Every row gives one point. Each copy is the shape, with its points in the same order, stretched, turned, moved and blurred by noise. Say if it was mirrored as well.
(in the rows, 128 means zero)

Shape (7 x 2):
[[ 75 156]
 [158 103]
 [161 107]
 [165 131]
 [186 149]
 [100 170]
 [111 135]]
Copy 1:
[[159 183]
 [124  67]
 [127  66]
 [150  70]
 [172  55]
 [175 163]
 [146 137]]
Copy 1 is: only turned
Copy 2 (7 x 2):
[[154 185]
 [ 97 100]
 [105 106]
 [111  81]
 [131  50]
 [169 141]
 [136 149]]
Copy 2 is: only turned

Shape (8 x 4):
[[154 139 113 127]
 [126  65 142 103]
 [ 94 172 130 194]
 [ 86  75  87  92]
 [177 112 135 155]
 [142 109 118 133]
 [111 134 149  88]
 [188 189 100 110]]
Copy 1:
[[117 157 130  87]
 [114  64 174 113]
 [168 213 103 197]
 [ 69  50 171 159]
 [153 138  99  69]
 [124 119 126 105]
 [101 149 210 126]
 [ 92 222 131  37]]
Copy 1 is: only turned
Copy 2 (8 x 4):
[[127 158 119 125]
 [125  45 154 104]
 [192 184  83 166]
 [ 96  36  86 124]
 [146 139 170 145]
 [133 115 131 141]
 [125 107 128  61]
 [ 91 234 106  93]]
Copy 2 is: mirrored
Copy 3, 8 rows:
[[148 156 131 130]
 [148  84 140 118]
 [112 169  78  78]
 [193 118 140 113]
 [119 136 118 153]
 [142 137 126 128]
 [134 130 159  81]
 [125 195 157 141]]
Copy 3 is: only turned
Copy 4, 8 rows:
[[112 130 129 159]
 [ 77 133  91 102]
 [159  64 180 106]
 [ 29 149 159 111]
 [132  82  81 149]
 [105 113 118 132]
 [117 162 130 102]
 [145 158 137 212]]
Copy 4 is: only turned

Shape, 12 rows:
[[198  86 138 106 158 132 195 143]
 [ 99 131 105  46 110 110  71 131]
 [118 117  73  69 131  89 100 125]
 [136  96 129  72 150 173 191  93]
 [171 134 122 117 201 166 169  85]
 [155 147  72 109  89 167 136  83]
 [ 98 207 133  98  49 100 111  97]
 [ 84 155  85  63 123 116 110 177]
 [ 98  75 167 123 121 108 110 150]
 [187 115 163 113 134 189 154 135]
 [204 100 167  77 160 156 179  96]
 [100 155 106  72 105 109  62 136]]
Copy 1, 12 rows:
[[152 138 159 103 111 181 145 190]
 [181 160 130 146 161 108 149  80]
 [155 158 109 107 145 116 139  78]
 [104 117 202 122 123 151 159 142]
 [ 68 158 149 107 120 168 135 171]
 [ 98 123 146 165 116 154  94  61]
 [155  84  92 229 142  90 123  83]
 [171 126 107 154 193 148 185  96]
 [205 109 157 117 153  93 110 174]
 [134 115 194 161 144 167 119 168]
 [126 156 190 127 111 154 132 185]
 [180 155 110 175 176 108 130  80]]
Copy 1 is: mirrored
Copy 2:
[[126  78 156 134 172 200 136 162]
 [ 96 162 127  94 123  95  59 170]
 [ 91 139 116  76 104 128  61 169]
 [ 78  63 135 153 115 170 108 121]
 [ 96  90 100 128 156 206 136  78]
 [113 136 175 126 101 174  56  80]
 [180 145 134 123 125  63  26  88]
 [108 148 143  39 120  89  97 142]
 [149 153 113 135  99  87 138 197]
 [110 121 184 165 170 174 142 115]
 [ 89  60 146 181 183 192 108 140]
 [109 177 119  87 130  82  68 143]]
Copy 2 is: only turned

Shape, 15 rows:
[[ 92  68 105 105  57 192 161 133 168 132 110]
 [ 64 147 143  97 113 168 133 188 120  94  93]
 [160 159 185 155 168 114 110  92 162 110 119]
 [153 159 173 150 148  72 123  79  86  93 154]
 [113 100  88 144  70 147 171 144 162 193 115]
 [156 145 147 205 138 107 101 117 117 100 132]
 [122 107 142  60 138 156 129 183  96 128 103]
 [183 135 152 194 159 148  92 100 121 136 131]
 [102  83 155 118  62 159 157 201 152 164 105]
 [133 142 102 185 151 131 146  88 131 200 117]
 [100  70  97 167 152 125 123 149 191 178 146]
 [154 163 142 129  98  64  58  92 136  95  81]
 [130 116 116 173 164 158  71 124 111 146 180]
 [165 208 142 100  94  90  92 128 162  95 139]
 [167  98  66 179 160 125 137 156 183 128 130]]
Copy 1:
[[139 104  80 112  94 153 171 191 148 176 154]
 [ 90 149  74 101  57  90 116 125 124 170 125]
 [ 72 146 149 121 115 140 122 118 130  98  70]
 [ 80 155 147 157 181  85 129 113  98 115 110]
 [177 100 139 113  75 158 182 155 165 182 149]
 [ 87 134 196 173 126 110 113 124 147 169  89]
 [ 94 149  75  63 111  98 105 133 127 125 159]
 [ 83 123 194 132 133 158 118 133 136 143 103]
 [142 124 104  78  72  99 149 172 174 181 111]
 [143  93 180 124 105 167 176  96 130 160 142]
 [157  95 145 135 120 164 151 113 192 209  95]
 [ 31 213 156 163 146 117 132 129 165  86 131]
 [107 132 169 145 185 173 124 114 128 202 139]
 [100 217 145 142 119 155 120 137 120  92 137]
 [164  86 174 155  83 183  96 115 183 184 109]]
Copy 1 is: only turned
Copy 2, 15 rows:
[[ 87 159 103 142 114  88 102  93 228 183  89]
 [ 70 169  90 161  74  95 107 105  89 170 121]
 [191  56 132 161 133  87 193 132  99 129 130]
 [202  96 140 195 151 133 168 138  81  84 149]
 [102 137  67 105 148 137 126 121 188 131  59]
 [174 117 152 175 101 123 203 152  66  84  85]
 [ 64 116  86 108 103 121 105  70 141 121 145]
 [171  65 147 140 107 154 215 108  93 102  79]
 [ 58 145  48 163 125  79 110 111 192 123  67]
 [170 103  79  90 147 176 188  91 100 143  54]
 [ 98 136 129 100 170  99 174  80 126 112  48]
 [194  61 139 124  74 107  88 213 112  71  94]
 [105  97 197 140 145 158 183  71  91 105  78]
 [138  74 154 141 129  93 109 238 110  95 159]
 [123 118 149  60 126 100 192 106 110  91  89]]
Copy 2 is: only turned
Copy 3, 15 rows:
[[196  84 238 134 128 190 120 195  83  80 127]
 [141  96 116 184  87 211  57 150  93 104  89]
 [ 97 130 112  92 165 124 150 127 177 172 156]
 [124 119  50  74 129  77 167 110 167 172 106]
 [129 105 232 122 153 139 142 150  38  88 142]
 [112 131  98 157 163  81 159 124 140 154 142]
 [133 101  86 125 123 159  66 168  84  79 122]
 [ 65 116 122 129 184  67 160 145 161 140 158]
 [155  97 186 140 159 179 103 145  51  54 110]
 [ 58  81 191 105 154  80 152 121  89 144 133]
 [167  91 187 148 131 114 127 106  79 131 201]
 [149 186 151  79 170 112 127 146 163 197 135]
 [103  81 136 175 111  78 103 121 153 115 160]
 [ 93 207 146 110 122 163 129 147 157 150 157]
 [131 161 145 178 151 109 166 156  64 148 226]]
Copy 3 is: mirrored
Copy 4, 15 rows:
[[149 172 127 180 147 168 132 133 178  74  72]
 [179 187 140 116  96 137 118 169  99  89 116]
 [119 104  47 107 181  89 154 178 145 157 126]
 [ 91  75  94  53 125  94 154 135 132 155 112]
 [181 149 126 197 122 180 148 109 187 138  85]
 [122  83  93 115 140 122 196 123 118 139 120]
 [138 174 156 147  92  93 124 186 144 112 109]
 [126  62  78 148 157 100 203 147 138 138  96]
 [174 177 152 167 137 162 173 176 204 101 105]
 [164  79  82 173 117 162 148 112 139 175  80]
 [124 115  61 190 100 184 172 140 166 121 122]
 [122 188  89 111 146  98 173 118  99 199  83]
 [120  64  67 141  74 120 207 120 125  92  94]
 [162 186  74  93 140  53 147 120 146 163 136]
 [122 127  81 213 131 127 162 108 146 140 150]]
Copy 4 is: mirrored

Shape:
[[140 113 160 143 135 178  70  99  94 133 113  62]
 [144 115 101 109 148 123  73 108  87 160 151  94]
 [ 92 153 139 121 142  95 169 125 109  52 195 134]
 [125 113 108 110 146 177  86  76 172 163 121  52]
 [192 131 152 117  92 131 151  97 122 164  42 140]
 [108 106 174 116 111 144 126 108 134 157  88 126]
 [113 125 122 181 161 141 126 126 139  94 186 171]
 [ 78 178 119 163 141  79 108 157 152 101 205 124]
 [ 98 113 103 118 151 135 144 115  88 133  63 133]
 [126 155 133 115 164 131 140 137 141 104 177 123]
 [136 148 138  85 113 182 124 133 113 148  69 167]
 [119 104 132  80  77 154  90  92 116 125  64 165]
 [102 211 119 149 169 106 112 115 122  73 147 129]
 [136 107 143  82 106 154 129 181 112 120  39 155]
 [101 146 139 178 167  84 120 135 152  90 178 114]
 [145 127  85 153  87 174 109 101 121 145 117  49]
 [ 82 175 135 156 141 131 135 124 105 143 182 115]]
Copy 1:
[[112 120 119 122 107  27 143 107 156 148  88 195]
 [ 77 102 173 134 116  63 144 177 143  94  93 169]
 [133 152  77 129 189 190 132 121  98 138 142 121]
 [146  78 196 139 125  36 119  95 173 116  94 132]
 [117 150 136 186  61  72 114 166 241 142 150 143]
 [126 147 142 122  95 109 115 113 207 157  96 154]
 [118 149  75  95 132 158  91  98  82 100 121  98]
 [107 113 123  83 157 176  91 129  59 113 158 151]
 [ 42 140 154 137 104 112 144 115 179 148 125 117]
 [135 132 102 122 171 136  90 130 110 138 123 107]
 [ 98 137 104 103  84  91 127 163 201 175 141  93]
 [109 151 156  93  66  91 180 146 214 133 131 104]
 [ 88 126  95 104 179 130 111 119 106 119 179 138]
 [ 67 183 136 102  66 105 137 156 177 205 134  79]
 [113 147 126 115 166 158  81  93  78 114 129 149]
 [118  57 142 162  70  44 156 129 140 130 153 161]
 [106  85  79 111 145 148 103 128 122 133 135 186]]
Copy 1 is: only turned
Copy 2:
[[ 99 145 124 161  98  93 168  91  62 134 142 109]
 [ 60 154  91 162 141 149 143  75 103 105 111  77]
 [ 85 100 106 121 157 128  90 180 104 160 163 207]
 [ 85 128 165 190 134  78 162  71 131 116 128 113]
 [198 131 132 191  95 149  90  56 101 101 109 136]
 [147 152 171 170  96 130 113 108  89 136 117 154]
 [123 201 119 112 155  93 104 158 132 125 186 173]
 [107 124 151 118 189 114  95 173 117 116 137 118]
 [120 146 122 160 110 181 142 117 144 118 143 127]
 [114 136 112 135 156  99 121 142 120 151 126 165]
 [181 150 133 129  96 148 110  82 129 180 118 120]
 [133 132 155 135  64 147  79  80 142 156 146 123]
 [115  90 128  93 170 132 131 128 133 104 156 138]
 [188 152 126 153  53 136  97 143 141 173 110 127]
 [108 137 141 143 168  96 114 178 113  88 143 166]
 [114 114 142 202 129 109 136  78  91 147 173  83]
 [109 139 145 129 183 148 136 129  69 147 145 122]]
Copy 2 is: mirrored
Copy 3, 17 rows:
[[126 163 123 146  91 189 127 162 102 167 121  45]
 [101 157 111 136 109 122  89 201  94 173 139  92]
 [149  49  73 156 121 101 218 156  63 166 122 135]
 [121 205 130 141 180 152  90 139  89 118 151  50]
 [147 181 175 166 131 166  66 166 214 105 152  81]
 [139 162 146 125 123 102 101 118 166 146 103  50]
 [130 113  60 123 113 148 204 113 119 173 129 133]
 [142  80  92  78  73  95 202 146  85 186 157 162]
 [ 80 140 112 147 147 102 133 146 152 123  97  38]
 [146 120 115 142 151 136 174 161 118 192 135 123]
 [116 194 189 151 168 143 120 129 199 170  84  97]
 [ 93 177 171 187 135 101  89 104 144 131  96  93]
 [127 124 107 148 102 137 249 180 103 177 149 120]
 [ 89 139 200 152 156 126 103 106 203 162  94  69]
 [132  88  69 105  79 121 198 150 101 181 171 111]
 [121 153 130 111 139 208 105 146 112  63 146  94]
 [154 122  99  87  96 122 197 167 111 168 106 122]]
Copy 3 is: only turned

Shape:
[[148 215 146 125 145 161 110 161 133 165 148 142]
 [  8 163 114 164 109 168 102 134 146 121 119 143]
 [ 97 130 146 175 115 166 121  98 105 182 115 215]
 [134 108 155 126 151 173 124 157 106 156  96 115]
 [ 78 107 138 144 112 179  95 113  45 168 136 165]
 [107 144 168  99 113 156  93 148 116 125 109 117]
 [143 109 163 105 128 182 115 163 151 135 119 110]
 [128 106  92  96 150 170 153 135 130 145  99 148]
 [ 91 134 158  99 139 144 116 136  88 229 114 124]
 [131 124 121 156 115 133 222 104 131 165  90 103]
 [141 130 135 115  89 144 130 105  56 131 173 138]
 [140 153 149 107 142 130 100 137 150 122 105 142]
 [146 129  36 166 148 103 171 137  68 143 150 100]
 [146 184 160 119 151 153  90 164  90 123 249 100]
 [142 147 164 113 101 133 101  11 150 183 131  98]
 [126 131 166 148 150 118 160 140 151 173 102 210]
 [ 88 116 108 118  65 153  87 151 136 128 123  99]]
Copy 1:
[[ 80  84 121 157 155 198 125 138 194 112 145 113]
 [152  62 108 119 184  64 131  76 164  75  99  53]
 [117  75 169 123 229  87 187 129 106 118 154 121]
 [105 114 132 156 160  97 151 142 212 174 142 129]
 [121  45 157 116 208  84 202 155 151 155 128 129]
 [136  94 119 157 164 138 144 151 201 173 128  80]
 [100 131 109 173 137 124 165 142 203 175 136  95]
 [138 127 120 168 148 130 144 123 154 138 114 152]
 [131  91 138 128 229  95 163 198 194 123 143 134]
 [117 160 124  98 192  69  89 157 116 148 121 152]
 [119  69 121 103 153 153 165 192 108 183 131 137]
 [142 111 132 157 146 169 128 127 177 141 148  94]
 [121 106 152  87  99 118  94 176 135 105 106 189]
 [ 70  37  78 124  95 199 168 170 179 121 166 107]
 [147 143 127  46 236 162 207 194 166 162 187  98]
 [131 108 158 163 210 102 114 137  94 107 170 123]
 [139 119 133 133 142 105 171 152 187 144  77  64]]
Copy 1 is: only turned
Copy 2:
[[145 186 137 150 186 142 133 128 140 146 171 121]
 [ 98 168 101 134  90 121  82 158 159 153  57  96]
 [ 96  97 112 144 146 131  62 135 172 121 161  92]
 [122 130 125 121 183 156 161 134 120 122 114  81]
 [129 112  76 143 145 177 117 108 178  94 104  91]
 [140 164 108 157 131 151 148 115  88 110 118 111]
 [137 151 156 132 159 143 166 123 108 101 117 103]
 [127 101 140  91 119 162 140 141 139 149 125 103]
 [140 114 106 155 165 192 123 179 138 102 121 102]
 [116  74 126 112 192 147  97 151 144 187  83 116]
 [167 121  84 154 155 179 134  86 156 109 111 149]
 [126 150 113 145 132 121 148 136  84 131 156 106]
 [126  96  65  63 193 154 155 132 204 198  87 143]
 [188 193 103 181 180 142 191  90 175 119  98 160]
 [223 101 110 168 134 112  79 140 116  89  86 122]
 [ 78  84 136 159 158 121  89 166 123 152 189 115]
 [127 172 112 115 115 151 132 123 118  88  73 144]]
Copy 2 is: only turned
